Every row gives one point. Each copy is the shape, with its points in the same order, stretched, turned, moved and blurred by noise. Is it also mirrored, or only turned?

Shape, 8 rows:
[[ 11 -12]
 [ 39  23]
 [ 35  -1]
 [ -3 -24]
 [ 33 -34]
 [ -1 -20]
 [ -1  37]
 [ -6  30]]
Copy 1:
[[  3  -6]
 [ 46   9]
 [ 32  -9]
 [-15 -11]
 [ 13 -35]
 [-11  -8]
 [ 19  39]
 [ 13  38]]
Copy 1 is: only turned
Copy 2 (8 x 2):
[[ -4  11]
 [ 41  41]
 [ 12  37]
 [-15  -2]
 [-25  40]
 [-13  -5]
 [ 50  -9]
 [ 43 -16]]
Copy 2 is: mirrored
Copy 3:
[[ 19 -21]
 [ -7 -52]
 [ 14 -43]
 [ 27  -3]
 [ 43 -43]
 [ 23  -8]
 [-24 -17]
 [-22  -6]]
Copy 3 is: mirrored
Copy 4, 8 rows:
[[ -2 -32]
 [ 47 -28]
 [ 24 -43]
 [-23 -30]
 [ -7 -60]
 [-20 -29]
 [ 32   7]
 [ 22   6]]
Copy 4 is: only turned

Shape (7 x 4):
[[ 56 -31  35 -21]
 [-22 -20  -1 -31]
 [ -1  -4 -34   0]
 [-10  14   8  -9]
 [ 31  18  14  -7]
 [ -5  -4   7  -3]
 [-11   8 -33  43]]
Copy 1, 7 rows:
[[ 60 -18   3  14]
 [ -3 -39   0 -18]
 [ -6   9  20 -23]
 [ -8  -3 -16  -7]
 [ 26  16 -14  -1]
 [ -3  -5  -4   2]
 [-33  36  23   3]]
Copy 1 is: mirrored
Copy 2:
[[-29  41  44 -27]
 [ -9 -39   4 -36]
 [ -9 -19 -34  -5]
 [ 24 -19  -2 -11]
 [ 16  25   6 -10]
 [  5 -17   5  -6]
 [  5 -29 -39  41]]
Copy 2 is: mirrored

Shape, 9 rows:
[[ 13 -30  -5   9  24  -1]
 [ -4  16 -24 -20  11   2]
 [-24 -21  25  29 -16  24]
 [ -9 -24   5  37   4  28]
 [ -5  24 -31 -32  -2  -8]
 [-16  -5 -24 -20 -14 -12]
 [ 19 -35  -8  -5   8  29]
 [ 47 -24 -31  10  -3   4]
 [-13  31   7 -28 -20 -15]]
Copy 1, 9 rows:
[[ -1 -26 -28   9  18 -11]
 [-12  17  -7 -33   1   7]
 [ -7 -19  37  43   7  12]
 [-25 -24   7  37  21  14]
 [ -4  31  -7 -41 -18   3]
 [ -3   8  -2 -15 -36  -3]
 [  4 -26 -20   4   8  26]
 [  1   3 -60  19  -2  17]
 [ 23  41  24 -19 -12  -3]]
Copy 1 is: only turned
Copy 2:
[[ 19  -1 -15  -6  16 -20]
 [  4   9  23 -10 -18  -5]
 [  3  19 -36  26  13  34]
 [ 11  -4 -22  29  19   9]
 [-10  28  33 -11 -28  -7]
 [-13  27  -1 -13 -38  -4]
 [ 40 -12 -12   4  -7  -7]
 [ 34  12   3  18  -4 -49]
 [-17  56   8 -19 -13  24]]
Copy 2 is: mirrored

Shape, 14 rows:
[[ 23  20  13   7   5   6 -14  27  19]
 [ 20 -30  20 -22  25   5   2  17  12]
 [-17   1  10  19  -8 -17   4 -19  12]
 [-21   6  10 -18 -12  26  20  29 -16]
 [-18   7 -14 -21   2 -10 -20 -17  -2]
 [ -8  14  -9  -8  15  20 -11 -21 -19]
 [-15 -11   1   1 -22 -15  18 -15  22]
 [-14  -8  16 -24 -19   5  18 -18   1]
 [-17  21  11 -17 -10   8   1   4 -28]
 [ -7 -12 -10 -30 -18 -15 -26  23  21]
 [-17 -11 -27 -10  22  18  -3  20  -8]
 [ 13 -18  22  20  21  26 -10  -2 -11]
 [ 20   6 -25  10 -14 -14 -16 -18  -7]
 [-13  26  -4  13   7  -7 -10   9 -13]]
Copy 1, 14 rows:
[[ 19  17  12  -8  22 -18  -1   2 -37]
 [ 25   5  26  18   2 -11  -2  34  17]
 [  0 -20 -14 -17   0 -20  -6 -25   8]
 [-26  -1  12  -8  16  28  13  34  -8]
 [-20  13 -21  24  -4   5  -9  -7   8]
 [-10  -1  -8  33   7   8  21  -2  -7]
 [  1  -7 -12 -26  -1  -2  -9 -19  32]
 [-16  -4  17  -2   2  14  -1  -4  32]
 [-37   4  12   8   2  12  13  11 -15]
 [ -4  32 -15   3  -7  17 -38  10   2]
 [  0   5 -29  20   6  17  11  35  -4]
 [ 29 -28  18  17   0  -8  14  11 -24]
 [  7  21 -14   1 -23  -2  14 -27 -14]
 [-17   0 -18  -1   6 -14  14   1 -31]]
Copy 1 is: mirrored
Copy 2:
[[ 31   7  10  -2 -23  -2  -8  37  19]
 [ 26 -14  13 -39  22  -3  -3  31  -3]
 [-11 -13   6  13  -2 -15   7 -21   9]
 [-34 -13 -17 -19 -23   9  -8  40 -14]
 [-13   7  -7 -19   0 -20 -37 -14  -5]
 [-13  27 -14  -3  18   6 -35   5  -9]
 [-20 -16  -2 -17 -10 -18  19 -19  18]
 [-27  -2  -7 -31  -8  -2  14  -9 -17]
 [-23   0 -21  -4 -17  -6 -15  18 -31]
 [  9 -20  -7 -46 -31 -27 -30   0  17]
 [-22  -7 -13 -17  22   0 -46  31  18]
 [ 18  -4  -3   9  30  26 -11  17   0]
 [ 15  16 -36  -2   7 -15  -5 -18  26]
 [ -6  -4 -11  22 -10 -16 -24  18   3]]
Copy 2 is: only turned
Copy 3:
[[ 27 -16 -10 -11   5 -10 -17   1 -24]
 [-18 -39  10  -7  25 -10 -10  -6  -4]
 [ -1   0   6  14 -21 -10  10  -7   2]
 [-12 -11 -16 -35   1  16  16  13   1]
 [-13   2  -1  -7 -14   1 -23 -18  14]
 [ -8  12  -4 -14  -3  25 -15 -23  -5]
 [  5 -12   3  11  -9 -11  19 -15  19]
 [-12 -11  19 -17  -7   5  12 -12  17]
 [ -4  10   3 -29 -12  21  -1  11   3]
 [ -1 -40 -13  -9 -14  -8 -20  -3  23]
 [-28 -15 -36  -5   8   8 -12 -12   4]
 [ -5 -17   7   2   7  19  -1 -10 -41]
 [ 23  -4  -8  17  -6  21 -17 -14   6]
 [  3  14 -20  -3 -11   4 -10   7 -10]]
Copy 3 is: mirrored
Copy 4 (14 x 9):
[[ 10  -1   7   0  -6 -13 -60   3   2]
 [ 34 -24  -7   0  30  23 -22  18  -2]
 [ -4   9 -21   2  -3 -12  11 -28  14]
 [-39 -16  12  -8  18  15 -19   1  -3]
 [ -6  20   0 -14  -5   1  18  24  23]
 [-14  25  22  14   9  19   5  12  15]
 [ -7  -4 -38 -20  -7   8  10 -23   8]
 [-14  -9  -3 -22   8  28  12 -18  21]
 [-37  -4  32 -11   6  -1  -2  -2  11]
 [  3 -22 -25 -26 -19  -6 -11  40  20]
 [-14  12  -8  15  14  14  -6  44  -8]
 [ 10  -8  14  46  19  18 -22 -10   0]
 [  4  16   7   6 -40   2   3   4  -7]
 [-20  17  14  11   0 -26 -13   4   2]]
Copy 4 is: mirrored

Shape:
[[ -7 -25  -9  26   1 -10   5 -23   7  22  33  -7]
 [ 26 -13  -1 -39  -3 -11 -28  -7   6  47 -13   3]
 [  6  12  24  54 -24   2 -16  -8  21  -4  26  36]
 [-37  18 -29   0 -27  25  -7  24 -17  -5  34 -41]
 [ 11 -28 -16 -22 -14 -33 -26 -32 -14 -19  -4  15]
 [-29 -43 -38   0 -13  22  -9 -13 -32  -4  12 -10]
 [ 19  21 -17  18  11  10   5 -37  10  32  11  20]
 [-10   9  28 -22 -14   9 -37 -25  34  18 -20  -8]
 [ -5   9  23 -21 -18  11   6   7 -19  -3   8   4]
 [  6  -6 -22   7 -21  13   2  -6   7  -6  -6 -10]
 [-29  -4  -9  16 -13  -4   7 -15 -18  -5 -18  16]
 [ 15 -16   8  -3  37  26  28 -20 -35  30   8 -14]
 [ 13   0 -15  14  30   9   1   3 -20  -6  10   3]
 [ -1  -3   8  21   8  18  -3  -6 -37   1  17  -7]
 [ 25  -8  19   8 -36 -18 -44 -22 -21 -27  18  14]
 [  3 -11  -7  -8  18  23  -4 -17  28  45  50  -3]]
Copy 1 (16 x 12):
[[ 10 -31 -22  -6  -1  19  16  -4  -8   8  42  11]
 [ 11 -17 -29  -8  -1 -11 -41 -33  22  -3 -25  42]
 [  3 -28  37  15 -14 -13 -12  31  11  30  60  24]
 [-28  39 -31 -19 -12 -13  12  17 -24  15  -5  -1]
 [ 33  -1 -36  -4 -12  -3 -10 -10  24 -48  33   5]
 [-13  12 -47   0  -4   3  -4 -10 -12 -28  38 -27]
 [  7  -7   0  24  -5  29  -8  -9   3  18  26  40]
 [-17   0   1  -2  -4 -25  -4 -25  49  15  -5  33]
 [  9  20  20  -3   6 -24 -18  -7 -17  -2   8  22]
 [ -7   0  -6  18 -15   0   0   5  10   5   0 -12]
 [  3   7 -18  39   5 -18   2   1  -1  -8  37  -9]
 [ 17   2  -5  -1  38  34 -17 -29 -21   3  21  10]
 [  9   3 -13   8  24  25 -16  17  -3  -7  29  -1]
 [ 12  15  -5  -4  20   9 -20   5 -12  11  40  -1]
 [ 42   6   5 -20 -18 -16 -32   6  24  -8  48  10]
 [-21 -26  -8 -22  -1  33   1 -22 -10  11  18  55]]
Copy 1 is: only turned
Copy 2:
[[ 24 -22 -17  30 -13   9  13 -19   4   0 -33   9]
 [ 11 -45 -13  10  19   2 -14 -14  14  -3  48 -29]
 [ -4  13  -5  14 -31 -41  37   5  16 -35 -18   4]
 [ 32  20  -4  11   7  21  38  34   1  34 -27 -17]
 [-24 -33 -39  20   5 -17 -19  10   3  20  27  19]
 [  1   0 -23  44   3  43  21   7  -1  34   5  24]
 [ 16  19 -11   9   7 -14  -1 -54  31  -6  -6  -5]
 [-13 -19  -2   1 -24 -10  -5  -2  -5   2  30 -57]
 [ 13  -5  23  -6   4 -11  22  12 -13  11  10   2]
 [ -2  -1 -34  -7   1  19  19   1   4   8  -2   1]
 [-35   5  -1  11  15  -4   8   1   1  18 -22  14]
 [ 51   0  11  18   5  26  -6 -56 -41  -7  -2  26]
 [ 30  22 -15  28   9  -2 -21  -2  -9 -17  -9  22]
 [ 23  11  -2  34   6  -4  17  -9 -31  -1 -10  16]
 [-15 -17 -41  28 -15 -55  28  22 -22   9  24   5]
 [ 58  -4  12  24 -29  21  12 -40  33  -3   2  -6]]
Copy 2 is: mirrored

Shape:
[[  4   3  -2 -18  18  -2   0   6   7   4 -12  -8]
 [ 20 -15  18  30  10 -32  -5   6   1 -10  12  19]
 [ -3   6 -22 -12  -8 -14   0   7   1  13 -26  11]
 [  0  -1  -7 -25   7  -3 -12  -3   1  19  -8  13]
 [ 23 -14  -1  35  19 -30   4 -25  20  -6  14  12]
 [-18   6  -7  -8  -7   0 -14 -10 -13  -3  -9   2]
 [  3  11 -14 -15   8   2 -14   8  -1   8  -5  11]
 [ 13 -12 -14   0 -10  25  12  -1  18  -6   3   7]
 [ -1  15 -23 -30  -3  -6  -2  -6  -2 -10   4  -1]
 [  9 -31  11   4   6  20  16 -15  25 -13   6  -1]
 [ 13 -24 -11  15  17 -12   5  -4 -15  -8   8  14]
 [-15  24 -12   0  -4   6   0   2  -9  28   5  -3]
 [  3 -32  -6  35   6 -32  -6   3  14  -6  19  -8]
 [-16  11  -9 -13  10  -6  14  -5   0 -16 -23  11]
 [ 23  -6   9  -4 -18  17  17  -7   9  -8   0 -14]
 [ -1  10 -16 -11  13   8  11  10   1  -8  -7   0]
 [ 21 -26  -8  42  23 -39  -4 -16 -13  -4  -2  -4]
 [  8  11 -14  -8   7  21 -18   1  12  -9 -21   3]]
Copy 1, 18 rows:
[[ 20   9  10 -10  12   4  -6   5   1   1  -4  12]
 [  3 -40  18  26  -7   5   8  11 -18  13  -1  -6]
 [ -7  11  -9 -18  -7  -7  -5  21   5  17  -8   1]
 [ 19  18  -3 -14   3  -6   7   2  -1  14  -5   1]
 [ 11 -26   9  42   5 -18   0  15   4  11   0 -29]
 [-18   7  -9  -6  18  -4   2  -4  -8  13 -16  -2]
 [  5   7  -1 -15  12  -8   8   5  -2  11   2  13]
 [  4   0  -7  15   0  12  20  -4  27 -10  -8   6]
 [ -2  14 -14 -15  18  -4   1   1 -10 -11  -5  -7]
 [ 24 -10  11  29   5  19  14 -12  21 -12 -23  -2]
 [-11 -17  25  20  12  10  21  23  -3  12  -7 -11]
 [-19  16  -3  -8   5 -17  -5  -9   8  21  19   3]
 [ -2 -41   5  22  15   8  -4  16  14  22   4 -27]
 [-11   5   9  -9   8 -11  -6   9   0   0 -30   3]
 [  9  11  -5  18   2  33   1 -13   5 -19  -8  10]
 [ -3   3  10 -10  14   1  -1   7  11  -9  -4  15]
 [ -6 -27  21  42  25   4  -3  42  -6  29   2 -21]
 [ 15   2 -13  -7  21  -6   8   5   1   3 -10  28]]
Copy 1 is: only turned
Copy 2 (18 x 12):
[[  5  11   8   4  19   6  -1  10  15   9  14  -6]
 [-17 -23  13   9   5 -23 -12   9 -21   3 -21  10]
 [  1  25 -21   4   9 -13  -3   5   9  12  22 -12]
 [ -3  18   1   9  28  -5   4   1   2   1  28 -11]
 [  0 -31   2  40   8 -27   4   7 -10  13 -25   6]
 [  7  19  -4   2  10 -12   0 -17  10 -13  11 -12]
 [  4  15  -4  -4  17   1   0  12   2 -13  23 -10]
 [ 17 -30  -1  -1   0  -4   8  -6  -5   9  24   8]
 [ 11  22  -5  -3  11 -13  19  10  18  -4  14  -2]
 [ 12 -45  16  15  10  -6   3 -25  -1  20   7  19]
 [-12 -33  -4   4  13 -19   6  -6  -2   6 -13 -14]
 [  3  29  -9   4 -11  17  10   7  -4 -16  23 -15]
 [-20 -26  12  28 -11 -37 -10  -1  14   0  -8   3]
 [ 12  16 -22   2  15  -2   0 -10  15  10  -7   5]
 [ 19 -17  23  -7  -9  -2  11  -2  -5  22  16  10]
 [ 11   3  -9  -8   8   9   5  10  13   4   8   0]
 [-12 -29   6  31   4 -38  -5  -2   7  12 -29 -26]
 [ 30   2   1  -2  16  -1  -9   4  10  -7  21  -7]]
Copy 2 is: only turned
Copy 3:
[[ -3   9 -12  -7  16  -6 -20 -15   0   8  -3  14]
 [-20 -15   1 -41 -10 -21  29   2  10  20  47  15]
 [-27 -16   0  10   8   0  -8  -6   9   7 -21  19]
 [ -7 -14  11  -4  12   0 -12 -29  -2   4 -13  24]
 [-27   6 -11 -33   8 -24  60 -22   6  15  41   6]
 [ -2  -8  24   9   6 -20 -10  -3  -1  -9  -7   6]
 [ -7 -19  -2   6  13  -7  -6 -14 -13   3   0  23]
 [-12   3  -9  -9  15  27  28   3  -1  -7   1  -9]
 [ -8 -12  -4   5  10  -9 -11 -19  -8 -32  -2   9]
 [ -2  24  -1 -32  29  17  33  -6  14  -2  14 -18]
 [-27 -22  -4 -24  25 -19  14  -4   2  11  28 -11]
 [-24  -6   8  13  -5   2 -13   0 -33   6 -11  12]
 [-31  -2  -4 -11   3  -3  29 -14  21  22  58 -10]
 [-12  10  13  -4  29 -24 -11   6  10 -16 -11  21]
 [ -2  14 -17 -24  -8  16  18   4  -2  -9  -4 -16]
 [ -9   2 -13  -2  27  -4  -8   3  -6  -7   1   8]
 [-35 -15 -15 -27   4 -49  34 -18   7  36  35 -18]
 [ 16  -6 -11  11  20  -5   8  -1   0   2  -7  13]]
Copy 3 is: only turned
Copy 4, 18 rows:
[[ -9   7  17  -6   8   7  -8   0   9   4 -18   6]
 [ 48  11   0  -5  -2 -33 -18 -21  -9  -1 -19   5]
 [  0  24   2 -13  -2   0 -11  29  -5 -11  -6  -6]
 [  3   8   1  -7  -3   3  -1  19  21  -4   0   0]
 [ 47  28 -19   5  23 -16  -6 -17  -6  19 -18   2]
 [  2  -1 -18 -14  -6  12  -2   1  -4 -24  11  -5]
 [  3   9  11  -2  10   3  -5  14  12 -13   4   4]
 [ -5  18   3   6   3  -8  22   1  -4  19  12  13]
 [ -5   9   6 -29  24   9   2  12   6  -5  19  -7]
 [ -2  12  -8   5 -10 -12  27 -27   2  33  -7  17]
 [ 27   7 -11 -11  21 -18   3  -2  -6  -6 -15  22]
 [-17 -17  -6  11   4  -1  -9  23  -1 -10   9 -15]
 [ 44  12  -5  -3   8 -18  14 -15 -11  -2 -32 -11]
 [-16  23 -14 -19   7  -3 -16  -3  -7 -15 -12   5]
 [ -9  -5  11 -10  -8   0   8 -10 -11  36  16   8]
 [-17  11  13  -4  20  -3  -6   3  -3  -6  -6  11]
 [ 55  10 -14 -10  26  -1 -10 -10 -22  -2 -35  13]
 [  4  24  17   8   6  24   1  -6   1 -10   8  13]]
Copy 4 is: only turned

Shape (17 x 12):
[[ 31  -8  10   9  23   3 -16  -5   7  -7  -4   1]
 [-22 -25 -22 -26   4  16  11 -19  12 -13  18 -24]
 [ 10  18  -1  13 -21   6  17  17 -23  10 -19  15]
 [-14 -17 -24 -16  22   4   0 -24  15  15   4  20]
 [-14  16  -2  -9  11  15  23  -1  23 -13  13  -8]
 [-16 -28   2 -26  21  -1   0   3  27  -8   1   4]
 [-13 -14  -7  12  -3  -3  11 -17  15  -8   4  -5]
 [ 31  13   2 -13   7 -11  -3  -6  11   3 -20  -2]
 [ -3  11  10   3  -2   9 -21  13 -12  27 -21  10]
 [  2  11  -5   3 -18  16 -21  15   1  -2 -26  17]
 [ 14   9   6 -15  26   2 -22 -18  -6 -23  -8  10]
 [ -5  25  14   1 -35 -12 -19   6  -9  16 -15  15]
 [-33 -18  -7 -26  17 -16   1   7  -6 -19  -4   5]
 [-21 -25 -40 -27  13  -4   3   4  22 -14  30  -4]
 [ 11  -1  18 -13 -24  11  -6   6 -15  17  -7  27]
 [ 19   0   8 -14  21   2 -17  -6  -5  -2 -34 -10]
 [-19 -10 -10 -18  20  -5  -4   6   0  -2  22 -12]]
Copy 1, 17 rows:
[[  2  16   8  -8   1  -6  -1  12  22 -22 -17  -4]
 [ 10   5  -4  17 -10 -12  18 -10 -10  32  -9  -6]
 [ -1  -2  11 -18  33   3 -21   6   4  15   6  36]
 [  3  -6  -7  -1   5  17  25 -12  21  17 -15   5]
 [  2  11  17   9  17  -6   9  -3  15  26   3 -15]
 [  0   5  16 -24 -22  -3  14  -7  22   8 -21 -10]
 [-22  -8   2  12   0  -5   4   2   1   9   3  -3]
 [ 16  11  23 -10  11  -5 -10 -13  32  -9 -11   6]
 [ 20  -9  15 -21   6  22 -23  12  15  10   1  12]
 [  2   0  25 -19   9  21 -25  -5   6   3 -18   6]
 [  9  26  16  -9   4  14  22  -4  10 -18  -9  -3]
 [ 10 -17   8 -23  13  20 -28  -6   2   1  21   9]
 [ -4   1  23 -28 -17   2  31  -4  -8   9  -9   4]
 [  1 -10   5  -5   1 -10  33 -11  -5  22 -30 -18]
 [ 13  14 -14 -39  11  10 -25   1  -3   6   7  23]
 [ 25  17  30 -10 -13   7  -7  -1  20 -11 -10  13]
 [ 14  -3   6  -9  -4  -9  23   7   1  12  -6  -8]]
Copy 1 is: only turned
Copy 2, 17 rows:
[[  9   0 -30  28  28  14   3  -9 -11  14  25   3]
 [ -4  31 -14  13  -7 -28  12   4  -5 -24 -14 -28]
 [ -5  -6  -3  -8  -6  41   4  -9  31  21  -2  25]
 [ 20  30 -38  19 -22  -6 -11  -6 -25  11 -22 -21]
 [ 23 -14  -3  21  -4  -2   8   1  18 -16 -10 -13]
 [  2  15  12  28  -1  -1   8  -3 -31   9   3 -20]
 [ 12   6 -22  11 -13  -9   4  28   2  -2   2  -5]
 [ 23  18  -5  13   7  25  -6 -21  -4   7  25  -8]
 [  3   2   2  -7  23  22  -7 -13   8  41  -5   7]
 [ -2  -7  13 -10   0  14   4 -18   8  40  12   0]
 [ 22  13 -20  22  19  -7  11 -36 -15   8  13  14]
 [  2   1  17 -17  -2   3 -29  -6  14  30   6  24]
 [ -6  15  17   0 -11  -7  28  -8 -32  -1 -14  14]
 [-12   7 -11   2 -25 -25   4  -4 -32 -24 -21 -24]
 [-21  21   2  17   1  18 -25 -25   8  37   8  14]
 [ 20  26  -1  12  31  24  18 -28  -9  20  21  -5]
 [ -6   4  -6   1  11 -15   5  -3 -17 -14 -21   2]]
Copy 2 is: mirrored
Copy 3 (17 x 12):
[[ -5  13  -2  -7 -13  23 -11  23   7  18 -14  -4]
 [  5 -35   6  -2  60 -23   3   4  -5 -15  21 -29]
 [-15  17 -13  16  -6   6   0 -17   6 -17  -9  39]
 [ -5 -31 -13  11  11 -25  -8 -19   5   5  29 -20]
 [ -5 -24  17   6  27   7   2 -10  -1 -17  17 -11]
 [-16 -16   8 -13  11  -5  -6  -2   2  -8  22 -25]
 [-15 -25   8  17  11  -7   7  14  -7 -13  17  -6]
 [-10   3  10   2  -2   1  -6  -4  18  29 -22   4]
 [ -8  27  -6  -4   0  -9   2 -25   0  14   3  17]
 [-11  22  -1   3   8  -7 -22 -12 -12  -1  -6  26]
 [ -1   7   6  -3  10  13 -34  13  18  10   2  -2]
 [-21  31  12  25  -9 -15   6 -12   3   3   9  15]
 [-13 -16   9 -16  12 -23 -19  -1  13 -23  37   0]
 [  9 -36  11  -5  32 -30 -11  -8  -1 -22  16 -35]
 [-19  34  -9  14   9  -3 -10   0   8  -7  -2   0]
 [ -8  12  -5 -15   9   0 -15  -2  19  25 -12  16]
 [  7  -8  14 -15  20 -18   7  -4  11  -7  21 -21]]
Copy 3 is: mirrored
